Each row is a point. Each copy is the shape, with its points in the same order, turned, moved and blurred by noise. Say if it was mirrored as well.
In the rows, zero is written as 128.

Shape:
[[128 107  72]
 [105  78 149]
 [136 119  88]
 [121 149 160]
 [102 135 135]
 [124  88 118]
 [132 118 101]]
Copy 1 (7 x 3):
[[115 102  74]
 [107 100 161]
 [130 112  85]
 [146 162 146]
 [113 148 131]
 [118  98 125]
 [128 119  94]]
Copy 1 is: only turned
Copy 2, 7 rows:
[[145 189 111]
 [109 137 167]
 [152 167 110]
 [130  90 117]
 [117 120 113]
 [134 158 147]
 [146 155 116]]
Copy 2 is: mirrored
Copy 3, 7 rows:
[[148  88  82]
 [107  59 147]
 [148 103  97]
 [105 133 156]
 [ 99 113 127]
 [133  68 123]
 [139 103 107]]
Copy 3 is: only turned
Copy 4 (7 x 3):
[[109  95  77]
 [104  99 161]
 [124 110  85]
 [134 164 143]
 [106 147 128]
 [116  94 125]
 [123 113  99]]
Copy 4 is: only turned

Shape, 10 rows:
[[109 174 115  82]
 [133 160 126 164]
 [175 100 133 162]
 [133 141 121 101]
 [113 125 169 149]
 [ 94 112  94 145]
 [160 112 184 134]
 [109 144 107 106]
 [111 124 131 141]
 [140 105 128  91]]
Copy 1 (10 x 4):
[[117 197 112 129]
 [152 129 114 178]
 [151  68 110 137]
 [125 145 106 126]
 [149 116 166 145]
 [ 80 113 128 168]
 [168  96 147 111]
 [103 159 119 139]
 [121 122 138 149]
 [120 122 118  89]]
Copy 1 is: only turned
Copy 2, 10 rows:
[[166  70 141 107]
 [165 145 150 156]
 [141 203 126 113]
 [148 107 129  97]
 [108 141 146 149]
 [141 126  81 149]
 [110 172 163  95]
 [145  95 115 120]
 [125 131 118 138]
 [127 124 108  86]]
Copy 2 is: mirrored

Shape, 10 rows:
[[116 103 129 109 161 117]
 [118 126  99 143 167 123]
 [125 120 176 114  83 107]
 [121 121 128 146 136 172]
 [136 101 105 123 179 118]
 [155 110 176 135 107 108]
 [130 152 148 132 157 147]
 [127 110  70 107 183  95]
 [156 124 133 113  90 118]
 [131 133 148 120 159 177]]
Copy 1:
[[134 133 160 136 172 134]
 [112 135 116 151 162 129]
 [125 130 199 103  94 130]
 [119 110 124 124 131 174]
 [140 125 129 149 179 123]
 [143 103 179 117  99 112]
 [106 102 132 102 151 137]
 [139 166 121 154 195 110]
 [149 147 154  99  98 123]
 [121  94 133  95 158 174]]
Copy 1 is: mirrored
Copy 2:
[[149  91 142 111 152 109]
 [160 135 123 124 165 105]
 [128  82 156 159  80 134]
 [157 124 105 129 140 161]
 [169 108 123  98 158  93]
 [169  86 146 146  79 125]
 [167 135 153 120 136 150]
 [146 124 125  89 171  59]
 [132 112 126 127  76 116]
 [163 119 135  99 141 171]]
Copy 2 is: only turned

Shape:
[[126 118 144 102 132 156]
 [ 90 104 133 133 111 103]
 [106  83 112 148  96  99]
 [152 107 147 144 160 138]
 [157 155 132 167 165 161]
 [157 171 134 127  94 148]
 [179 127 138 156 156 166]
 [122 112 135 122 116  88]
 [143 127  75 154 133 106]]
Copy 1 (9 x 6):
[[100 126 126 101 100 159]
 [ 79 118 167  95 148 121]
 [ 97  94 179  97 142 102]
 [107 126 147 160  98 138]
 [142 112 110 177 116 151]
 [174 130 141 110 125 163]
 [141 114 122 165  80 150]
 [105 145 169 102 125 110]
 [141 112 131 124 138  82]]
Copy 1 is: mirrored
Copy 2:
[[131 110 131 112 142 150]
 [ 89 109 126 164 137 121]
 [105 100 114 192 121 119]
 [167 120 148 131 117 114]
 [165 147 144 103  75 121]
 [136 169 120 128  91 181]
 [192 133 147 120  89 138]
 [117 137 123 168 150 120]
 [146 140  82 159  94  97]]
Copy 2 is: mirrored
Copy 3 (9 x 6):
[[132 103 118 122 150 149]
 [111 111 136 125  96 109]
 [135 106 141 152  80 102]
 [127 100 155 161 170 130]
 [124 151 161 166 186 153]
 [171 158 150 108 152 150]
 [148 119 159 171 190 156]
 [135 113 136 121 121  87]
 [147 157 125 182 127  97]]
Copy 3 is: only turned

Shape:
[[119 128 139 107  90 113 110 114]
 [129 122 124 120 101 106 117 136]
 [138 134  95 115 134 115 139 115]
 [135 124 111 123 178 110 108 170]
 [ 94 118 137 134 113 119 103 151]
 [124 125 135 112  91 153  98 100]
 [139 129 225 181 182 104 116 119]
 [ 76  83  92 112 140 119 149 162]
 [102 138 131 108 125 100 118 142]
 [ 98 132 126 161  95 106 105 139]
 [131 112 104 159 179 132 157  91]
 [128  78 136 150  85 103  91  91]
 [118 111 108 113 103 130 173 156]]
Copy 1 (13 x 8):
[[134 142 151 120 110  90  94 120]
 [132 146 124 120 120  92 108 136]
 [141 144 107 103 138 124 125 109]
 [121 168 104 144 185 127 125 149]
 [ 98 137 144 142 137  86 112 142]
 [121 124 156 130  97 124  83 111]
 [159 174 170 231 134 111 178 129]
 [ 95 111 132  87 180 100 143 154]
 [119 160 141 120 151  85 114 123]
 [100 132 119 149 115  68 118 125]
 [143 112 109 138 151 149 176  98]
 [160  86 135 155 102  82  99 137]
 [109 140 128  76 120 111 147 152]]
Copy 1 is: only turned
Copy 2 (13 x 8):
[[145 120 156 102  98 127 124 144]
 [132 116 142 113 117 116 136 154]
 [122 141 126 115 127  98 151 116]
 [ 86 158 124 113 168 110 147 169]
 [100 121 145 123 121 144 111 164]
 [149 125 133  91 105 137  96 126]
 [146 192 196 177 172 110  73 182]
 [ 55 103 151 112 149 136 153 118]
 [105 141 152 113 114 131 146 156]
 [109 111 138 143  96 127 108 165]
 [104 157 129 151 162  81 109  87]
 [131  89 160 109 112  83  78 151]
 [120  97 135 131 145 143 165 117]]
Copy 2 is: only turned

Shape (13 x 9):
[[147 169 131  98 125 105 104 159 116]
 [131 128 124 166 126 150 153  96 164]
 [139 126 114  94 121 121 165 125 140]
 [102 128  92 142 144 176 161 107 137]
 [156 143 164  81 112 133 124 151  85]
 [174 144 116  82  82 120  94 134  88]
 [ 99 141 123 107 108 161 132 110 160]
 [119 108 146 106 108 111 111 133 119]
 [121 120 120 119 166 161 137  71 169]
 [144 117 117 103 126 145 114 158 144]
 [104 126  88 159 160 173 147  98 128]
 [135 119 131 134 131 183 146 108 166]
 [160 118 126  88 108 116 106 150 104]]
Copy 1 (13 x 9):
[[131 101 179 104 147 136 129 107 145]
 [148 168  98 155 109 103 139 151 145]
 [146 125 131 101 135  84 163 137 132]
 [134 180  88 110 121 126 171 143 125]
 [180 110 182 109 149 127 140 112  97]
 [170  84 159  87 114 133 125  70 118]
 [143 142 117  91 102 135 150 174 123]
 [130 109 139 111 124 107 113 139  94]
 [154 188  84  90 137 102 116 163 146]
 [146  98 112 105 149 135 135 140 136]
 [129 201  78 118 125 129 160 122 121]
 [175 159  89 123 129 119 143 166 137]
 [154  87 147  98 146 117 125  99 113]]
Copy 1 is: mirrored
Copy 2, 13 rows:
[[173 161 129  81 150  91 122 104 123]
 [120 127 130 155  86 143 152 116 146]
 [127 132 110 101 138 117 175  88 140]
 [ 96 135  93 123  92 164 147 112 117]
 [173 153 159  58 170 134 148 101 121]
 [155 161 157  73 171 121 111  55 146]
 [109 148 120  87  92 135 148 115 158]
 [125 117 150  79 155 114 130 123 148]
 [131  90 105 107  65 150 149 102 144]
 [150 140 101  94 149 139 131 114 163]
 [104 118  93 135  88 168 127 110 104]
 [134 130 117 122  93 170 160 115 163]
 [154 136 134  77 179 123 125  84 147]]
Copy 2 is: mirrored
Copy 3 (13 x 9):
[[117 185 128 106 110 109 116 131 126]
 [121  91 118 173 143 139 148  95 148]
 [126 115 120 113 106  91 167  96 139]
 [ 96  93  97 125 157 157 174  90 155]
 [143 167 147 100  99 127 148 127  81]
 [159 175 116 100  58 132 134 114 117]
 [ 93 110 141 121 111 153 160  98 159]
 [120 105 141 104  94 119 120 137 113]
 [136  82 141 122 163 143 138  69 168]
 [139 129 131 109 117 117 151 147 158]
 [106  96  82 125 170 163 155  92 147]
 [132  96 144 153 138 153 176 103 156]
 [152 144 124  99  89 110 135 143 118]]
Copy 3 is: only turned

Shape, 15 rows:
[[162 137 106 114 151  86 136 164 141  79 107]
 [113 169 152 145  97 145 154  81 118 106 169]
 [ 89 164 117 113 106 106 121 141 132 127 168]
 [ 88 101 133 149 148 128 112 144 138 124 163]
 [147 113 120 144 163 165  88 157 145 142 116]
 [118 100 116 155 121 120 122 145 132  97 131]
 [122 138 142  91 159 102 124  90  93 148  85]
 [127 169 171  92 117 153 127 156 114 137 103]
 [ 86 158  95 113 109 123 110 135 161 107  84]
 [127 172 105  78 100 128 151  94  91 161 134]
 [ 99 167 131 161 139 108 133 147 151 129 163]
 [129  96 116  78 152 121 128  84 158 107 108]
 [162  97 115 129 104  94 117 143 118 131  94]
 [ 83 101 117 133 155 122  89 101 108 115 150]
 [158 164 162 100 104 143 111 105 128 126 127]]
Copy 1 (15 x 11):
[[165 148 124 123 146 108 142 153 150  82 161]
 [127 115 163 160 106 156 158  46 115 128 149]
 [101 149 154 120 120 111 130  69 162 131 155]
 [ 87  97 124 127 164 138 120 101 157 131 143]
 [131 134 127 118 180 175  87 134 146 120 112]
 [119 106 100 129 139 133 134 109 147 103 126]
 [124 152 155 130 133 114 121 147  65 160 144]
 [123 151 205  97 128 149 130 121 115 110 116]
 [105 170 134 141  90 131 130 139 167 122 118]
 [143 183 161 107 110 127 150  72  98 174 139]
 [115 124 161 160 154 111 123  80 175 123 141]
 [135 124 112 124 109 158 134 163 122 161 178]
 [163 124 104  98 125 106 112 130 117 114 110]
 [ 73 122 100 144 149 138 111 102 112 143 162]
 [150 141 177 117 101 165 108  93 104 118 145]]
Copy 1 is: mirrored
Copy 2:
[[163 144 101 111 172 140 171 150 115  89 135]
 [ 75 131 137 137 120 148 131  76 124 141 176]
 [ 96 133 100  82 143 124 121 118  85 151 155]
 [ 94  83 129 115 185 147 117 143  87 145 139]
 [116 129 144 125 193 153  99 193 140 128 127]
 [127  98 113 134 160 163 118 141  96 110 141]
 [142 141 173 105 154  97 115  98 127 115  88]
 [ 90 175 163  92 121 146 136 151 116 127 108]
 [120 173  86 103 170 162  96 117  95 115 109]
 [120 147 125  80 100 110 108  89 155 152 124]
 [ 81 131  97 130 170 113 138 138  90 148 158]
 [167 128 147 101 197 168 126  90 132 143 111]
 [182 122 129 132 129 145 108 157 108 114 120]
 [110  80 147  99 191 134  86 106 102 119 139]
 [119 174 173 108 127 148 124 124 132 139 158]]
Copy 2 is: mirrored
Copy 3 (15 x 11):
[[167 104 111 119 150  74 122 135 141 104 104]
 [120 110 114 144 106 169 134 120  94  64 185]
 [ 97 123 110 113 117 138  91 145 134 121 167]
 [107  68 137 153 146 153 102 147 141 146 135]
 [173  97 126 128 143 169  87 128 142 146  86]
 [125  77 120 142 114 123 116 135 139 121 101]
 [111 142 152 108 185 135 131  72 128 112 113]
 [151 162 164  92 139 151 143 149 117 105 133]
 [103 149 112 127 122 128 102 140 159  83  86]
 [107 167  86  78 136 157 138  93 104 110 150]
 [118 120 107 162 129 140  94 148 121 133 158]
 [128 100 105 104 168 137 147  91 191  79 113]
 [142 111 126 104 107  99 139  86 135 145  89]
 [ 86  61 132 125 157 165  87 106 132 112 115]
 [169 141 139  91 113 159 123 100 127  86 152]]
Copy 3 is: only turned

Shape:
[[102 153  97 101 114 150 105 138 153 106 143 136]
 [107  92 120  78  96 116 139 154 115 179 158  98]
 [ 89 129 139 146 122 160 110 106 104 112  93 142]
 [102 151 142 148  84 119 112 134 108 157 158  99]
 [138 152  97 112 135 153 116 100 159 101 118 127]
 [144 139 128  89 129 110 151  88 160 140 111 113]
 [127 147 116 109 113  96 108 106  92 175 141 102]
 [128 160 167 117 152 110 178 147  97 168 124 104]
 [132 142 128 151  85 136 145 146 145 115 168 115]
 [157 111 121  70  83  91 111 110 105 170 131  90]
 [115 131 115  98 113 110 135 132 117 126 100 155]
 [163 155  93 114 115 163 135 155  95 179 124 119]
 [134 102 167 127  81 148 110  91 145 130 167 173]
 [112 126 162 120 156 132 106 163 104 135  91 139]
 [159  99 124 122 160  97 154 154 166 168 106 148]
 [129  90 125  92 158 128 176 148 129 114 165 130]]
Copy 1:
[[ 89 187 108 134 138 148 127 129 152 120 111 124]
 [ 78 114 168  83  85 138 116 111 126 146 109 134]
 [112 165 140 164 143  83 133 122 100  82 105 141]
 [ 52 124 142 153 104  89 142 132 137 147 125 127]
 [139 192 118 147 139 131 119 122 153 116 121  89]
 [159 178 153 116 105 107 122 105 138 159 125  98]
 [100 130 153 120  87  93 132 160 139 154  91 101]
 [123 127 177 123  86 116 177 139  82 148 159 109]
 [ 84 137 127 147 116 120 135 117 167 133 169 129]
 [102 135 172  88  75  93  80 148 142 155 109 108]
 [130 171 131 119  98 114 124 135 121 112 114 154]
 [107 128 176 157  78 160 125 167 141 114 127 107]
 [109 157 174 139 165  88 120 115 183 144 128 174]
 [125 147 153 140 136 121 131 150  63 121 122 146]
 [186 120 138 128 105 152 118 113 109 165 135 144]
 [136 127 150  71 138 152 150 101 132 116 150 126]]
Copy 1 is: mirrored
Copy 2 (16 x 12):
[[111 148 161 104 134 157 138 151 160 153 125 118]
 [103 101 166 133 129  80 131 113 102 207 114 110]
 [134 154 113 121  99 141 139 146 120 100  77 117]
 [112 153 126 115  81  90 129 131 102 158 153 119]
 [132 143 120  98 144 154 152 120 178 128 118 106]
 [111 118 112  90 163  92 158  93 169 129 107 112]
 [ 93 164  98 115 142  84 141 110 117 173 124 121]
 [127 142 148 126 148  57 173  93  92 105 142 130]
 [134 116 140 105  88 115 141 135 142 140 174 122]
 [120 122  92  92 154  62 144 121 124 208 106 107]
 [109 128 128 114 153 105 142 159 140 131  92 127]
 [137 158 127 158 148 102 201 131 134 173 136 116]
 [155  99 112 102  84 130 125 120 147 161 105 183]
 [158 162 149 143 144  89 115 137 111 112  92 135]
 [143 104 144 171 172  73 125  99 178 126 116 135]
 [136  81 162 124 176 131 129 104 112 136 126 128]]
Copy 2 is: only turned
Copy 3, 16 rows:
[[122 133 108  97 117 172 129 122 160 102 118 140]
 [ 99 141 102 119  87 142  92 148 113 160 185 123]
 [101 102 144 164 121 160 155  94 140 141  92 117]
 [134 145 150 157 113 139  99 113 156 134 171 115]
 [143 109  93  99 131 151 153  97 163 133  98 157]
 [145 126 110  81 114 127 140 108 150 197 127 147]
 [112 133 129 133 132 121 115 111 147 167 184 163]
 [138 133 133 133 173 127  99 149 135 202 140 101]
 [179 139 113 126 109 155 120 119 137 116 144  99]
 [127 112 119 117  89 139 115 123 136 191 205 171]
 [116 137 121 120 126 168 165 140 125 166 131 146]
 [130 137  64 166 152 169 103 121 140 160 152 156]
 [163 133 153 126  71 154 113  90  91 132 104 150]
 [110 100 138 160 133 142 136 173 135 161 100 136]
 [149 154  83 122 113  98 148 172 112 188 106 141]
 [133 114  90  80 134 129 124 151  75 148 130 102]]
Copy 3 is: mirrored
Copy 4, 16 rows:
[[131 145  73 104 130 148 121 132 136 131 125  95]
 [174  72  98 108 140  81 135 115 132 132 174 114]
 [102 132 126 124 127 157 118  76  91 138 110 135]
 [160 142 146 101  95  98 129  94 132 126 148 115]
 [135 152  84 117 165 152 114 121 134 106  91 123]
 [138 107  98 119 177 110 125  91 158  81  95 129]
 [154 127 135  80 155  77 122 101 118  95 137 131]
 [129 107 176 141 168 100 174 104 154  98 147 126]
 [171 141 108 139  95 127 136 133 158 119 124 125]
 [181  76 118  79 158  66  97 115 122  97 128 123]
 [107  93 102 109 139 112 140 129 117 114 106 128]
 [183 113 147  95 171 115 172 145 114 150 113 120]
 [160 105  97  90  88 166 112  92 159 114 121 178]
 [ 87 107 152 130 154 134 122 125 131 150 136 134]
 [125  92  99 141 180  85 151 134 172 140 117 178]
 [146  92  85 163 154 133 149 142 140  97 171 146]]
Copy 4 is: only turned

Shape, 16 rows:
[[ 86 154  96 143 117 163 108 156 114 143 112 132]
 [154 103 106 159 121 140  99 117 137 167 179 163]
 [118 110  87 129 149 161 176 123 153 102 103  98]
 [ 97  86  85  91 116 150 132 159 108 181 156 164]
 [148 167 140  90 108 148 126 127 123 106 130 140]
 [126 123 101  92 153 149  97  92 176 185 121 133]
 [153 135 127 145 117 151 167 157  96 136 102 125]
 [103 119 128 123 177 107 175 157 121 184 131 149]
 [124  74 120 161 150 111 151 111 127 112 131 179]
 [145 127 130  98 168 110  94 103 143 114 146 116]
 [141 131 101 110 133 129  91 146 103 179 109 171]
 [144 106 124 123 116 131 142 143 173 124 154 128]
 [ 90 137  93 169  96 112 118 156 134 116 133 121]
 [ 91 115 111  95 127 149 135 175 165 109 113 105]
 [ 94 147 103 150 103 106 172 163 123 167 110  97]
 [150 132 166 113 108 148 124 112 137 120 129  95]]
Copy 1:
[[ 92 126 123 117 108 175 142 144 136  95 154 145]
 [145 159  96 192 120 122 144 117 141 142 153 133]
 [ 96  93 134 128 170 137  75 143 111 116 116 152]
 [156  93  65 171 125 181 124 146 130 103 180 131]
 [145 135 104  73 152 127 137 143 155 127 134 115]
 [141 163 100 168 148 195 102 142 140 128  93 106]
 [108 109 112  99 120 113 118 166 105 145 167 127]
 [155  85 142 171 123 153 124 208 122 127 148 110]
 [152  86 140 174 101  91 101 125 139 122 123 134]
 [164 141 130 138 166 132 150 127 125 116  80 109]
 [164 150  93 133  84 170 137 159 117 120 140 126]
 [144 136 125 150 177 113 104 129 136 115 157 113]
 [ 95 130 138 141 126 120 142 139 136  59 161 144]
 [123 104 143 113 177 173 101 131 118  76 155 117]
 [ 85 115 125 141 131 130 120 207 114  75 170 115]
 [110 133 111 102 167 115 134 125 128 134 124  74]]
Copy 1 is: mirrored
Copy 2 (16 x 12):
[[129 115  85 100 155 176 131 145 110 115 169 142]
 [185 114  80 138 135 145 118 115  99 126  75 121]
 [139 136 149  81 132 103 180 148 128 104 147 165]
 [140 131  66  53 100 146  94 125  88 133 112 128]
 [111 132 121 157 116 135 131 176  94 156 145 144]
 [170 163 139 110  87 190 147 113 117 137 112 120]
 [120 116 130 109 170 120 129 150  63 126 143 162]
 [151 132 152  74 125 130  56 117 103 107 137 160]
 [135 126 106 126 132  91 115  82 134  99 101 173]
 [161 152 141 158 100 118 127 116 130 155 152 117]
 [143 142 101 112 139 179  95 105  87 172 129 150]
 [140 114 134 114 126 111 133 151 129 133  98 114]
 [132 130  83 110 185 138 123 148 148 111 148 123]
 [108 115 131  72 119 131 144 157 145 144 161 116]
 [128 150 131  71 192 139  97 165 107  95 150 126]
 [116 131 144 157 127 124 150 153  86 131 137  99]]
Copy 2 is: mirrored
Copy 3, 16 rows:
[[124 191 134 131 159 129 137 142 116 147 111 143]
 [125 100 153 152 115 117 134 205  97 136 137 158]
 [150 109 166 106 157 162 143 105 146 144  72 157]
 [128 129 111 133 195 106 120 195 135 109 118 172]
 [144 140  98 133 103 157  89 128 134 121 112 123]
 [152 130 186 158 120 108  96 163 178 133 128 153]
 [162 139 114 123 148 127 129 113  83 126  85 118]
 [153 103 141 167 204  93 147 123 140 120 124 111]
 [131  71 149 148 149 126 147 113  89 135 133 185]
 [ 99 100 153 139  98 122 103 122 159 122 124 118]
 [130 159 150 152 158  90  87 163 104  94 133 142]
 [152 107 134 149 114 151 154 152 141 104 100 146]
 [116 167 144 120 135 156 182 125 107 120 138 144]
 [125 159 125 138 148 155 155 119 176 110  77 153]
 [169 163 138 107 171 121 190 125 123 110 121 114]
 [155 124 115 129  77 120 125 123 139 130  92 122]]
Copy 3 is: mirrored
